Every row gives one point. Each copy is the shape, with its points in the same order, turned, moved and blurred by noise. Is it also mirrored, or only turned?

Shape (6 x 2):
[[ 44   8]
 [  5  12]
 [-27  35]
 [  5 -58]
 [ 50  -2]
 [ -1   0]]
Copy 1 (6 x 2):
[[-40  16]
 [-12 -12]
 [ -4 -47]
 [ 32  41]
 [-39  28]
 [ -1  -6]]
Copy 1 is: only turned
Copy 2:
[[ 56 -28]
 [ 15 -20]
 [-24 -28]
 [ 42  42]
 [ 61 -21]
 [ 17  -5]]
Copy 2 is: mirrored
Copy 3:
[[ -4  51]
 [ 14  10]
 [ 47 -13]
 [-56 -16]
 [-18  45]
 [  7  -1]]
Copy 3 is: mirrored

Shape (6 x 2):
[[-33  24]
 [-10 -44]
 [ 21 -41]
 [ 18 -42]
 [-20  51]
 [  0  11]]
Copy 1, 6 rows:
[[-26 -22]
 [ 47 -28]
 [ 57  -1]
 [ 55  -8]
 [-43   6]
 [  1   6]]
Copy 1 is: only turned
Copy 2 (6 x 2):
[[ -9  51]
 [ 21 -11]
 [ -5 -33]
 [  0 -26]
 [-22  64]
 [-11  20]]
Copy 2 is: mirrored
Copy 3:
[[ 32  17]
 [-14 -29]
 [-40 -16]
 [-28 -16]
 [ 42  49]
 [  0  14]]
Copy 3 is: mirrored
Copy 4 (6 x 2):
[[ 49   0]
 [-15 -49]
 [-41 -18]
 [-38 -22]
 [ 47  30]
 [ 11   5]]
Copy 4 is: mirrored

Shape, 6 rows:
[[ 14   6 -31]
 [-38 -12   4]
 [ 42  35  31]
 [-13 -18  -9]
 [-53 -57  14]
 [-10  26   8]]
Copy 1:
[[-30   1  32]
 [ 32 -17  -5]
 [-45  39 -20]
 [  6 -32   6]
 [ 38 -65 -25]
 [  8  20   3]]
Copy 1 is: only turned
Copy 2 (6 x 3):
[[ 19  -4   3]
 [-12  38  49]
 [-25  17 -48]
 [ -5  12  38]
 [-35  26  88]
 [ -1  38   0]]
Copy 2 is: mirrored

Shape, 9 rows:
[[ 41  43  -5 -18]
 [ -4  18  15 -61]
 [ -7  33 -18  -7]
 [ 30  35  17  32]
 [-28  40  -3  10]
 [ -7  15  -2  24]
 [-28 -70 -27  31]
 [ 11  43  13   2]
 [ 20  18   4  32]]
Copy 1, 9 rows:
[[ 39  52  16   2]
 [ -9  22  47 -26]
 [ 37   9  15 -29]
 [ 47   0   0  27]
 [ 46 -21  21 -24]
 [ 30 -16  -3   5]
 [-40 -55 -52  -9]
 [ 38  13  25   7]
 [ 34   1 -13  21]]
Copy 1 is: mirrored
Copy 2, 9 rows:
[[-29 -13  52 -29]
 [ 30 -28  54   0]
 [-11 -43  14 -14]
 [-32   4  -4 -49]
 [ -4 -49 -14 -26]
 [-19 -21 -19 -13]
 [-22   0 -60  69]
 [-10 -16  13 -45]
 [-38   3 -10 -29]]
Copy 2 is: mirrored
Copy 3 (9 x 4):
[[ 58  38 -19 -25]
 [ 51  20  50 -38]
 [ 22   7  -4 -55]
 [ 36  -8 -33  -5]
 [ 23 -22  -4 -53]
 [ 11 -20 -14 -30]
 [-75  -2  19  -5]
 [ 52  -7  -9 -34]
 [ 15  -5 -32  -7]]
Copy 3 is: mirrored
Copy 4:
[[-16  -7  17 -72]
 [-25 -41  27 -13]
 [-21  21  16 -25]
 [ 24  27  35 -65]
 [-17  38  41 -16]
 [ 13  37  23 -25]
 [ 50  38 -38  36]
 [ -3  13  42 -50]
 [ 26  35  22 -50]]
Copy 4 is: only turned
